Each row is a point. A path goes straight from each point to the next, and from the last back to the first. The post is the endless flat space through its rows: a point in 2 columns, a line in 3, a plane in 4, and so on, so that a path can go around it. Count how often the path circles the post. Going back the other way cancels.

Post:
[[.19, -.05]]
Path, 20 rows:
[[.43, -.67],
[-.11, -.33],
[-.36, -.13],
[.05, -.82],
[.43, -.36],
[.39, .01],
[.38, .62],
[-.11, .31],
[-.05, -.21],
[.23, -.72],
[.72, .00],
[.70, .14],
[.31, -.28],
[.08, -.24],
[-.22, .03],
[.25, .45],
[.30, .12],
[.65, .36],
[.32, .15],
[.54, -.17]]
Times around: 0

Post (7 x 8):
[[.11, .35, .08, .02, -.06, .09, -.38, .02],
[-.18, -.19, -.14, .25, .31, -.28, .22, -.16],
[.24, -.20, .15, -.08, .25, -.15, .37, .00],
[.17, .14, .04, .16, .07, .32, -.23, -.29],
[.16, -.17, .13, .22, -.21, .36, -.43, -.19],
[.19, -.27, -.31, -.03, .20, -.25, .26, .01],
[.16, .47, .05, -.34, -.16, .13, .37, .21]]
Path (26 x 8):
[[.23, -.04, -.08, -.09, .65, .05, .05, -.40],
[-.12, .94, .00, -.22, .04, .12, -.19, .36],
[-.20, .44, -.07, .20, -.06, .11, .16, .11],
[.33, .01, -.01, -.29, -.30, -.06, .70, .24],
[.35, -.49, .06, .26, .36, -.72, -.22, .38],
[-.51, .68, -.13, .35, .54, -.47, -.39, .12],
[-.44, -.19, .10, .42, .23, .36, -.24, -.34],
[.20, -.23, -.23, .06, .13, -.01, .30, -.03],
[.14, .07, .17, .04, .05, -.23, -.02, .12],
[.20, -.25, -.15, -.13, -.53, .35, .31, -.28],
[-.04, -.19, -.15, -.26, -.15, .02, -.15, .18],
[-.25, .18, .48, .15, .47, .25, -.04, -.12],
[-.19, .03, .15, .15, .32, -.39, .55, .23],
[.06, -.12, .21, .28, .10, .08, .17, -.31],
[.22, .22, .19, -.05, -.16, .16, .28, -.21],
[.00, -.03, .04, -.02, -.25, .09, .13, -.10],
[-.09, -.41, -.09, -.06, .08, -.02, .35, -.15],
[-.02, -.28, -.17, .15, -.21, .56, .22, -.22],
[.03, -.11, -.19, -.01, -.07, .59, .20, -.45],
[.21, -.23, -.34, -.38, .61, -.69, .22, .23],
[-.43, .24, -.12, .32, .38, -.01, .02, .00],
[-.06, .27, -.20, -.03, .09, -.33, .27, .28],
[.11, .19, .24, .11, .23, .04, -.39, .33],
[-.39, .59, .37, .01, -.19, .40, .16, -.06],
[.02, -.25, .35, .07, .14, -.14, .01, -.18],
[.56, .31, .12, -.25, .00, .36, .27, -.48]]
Times around: 2
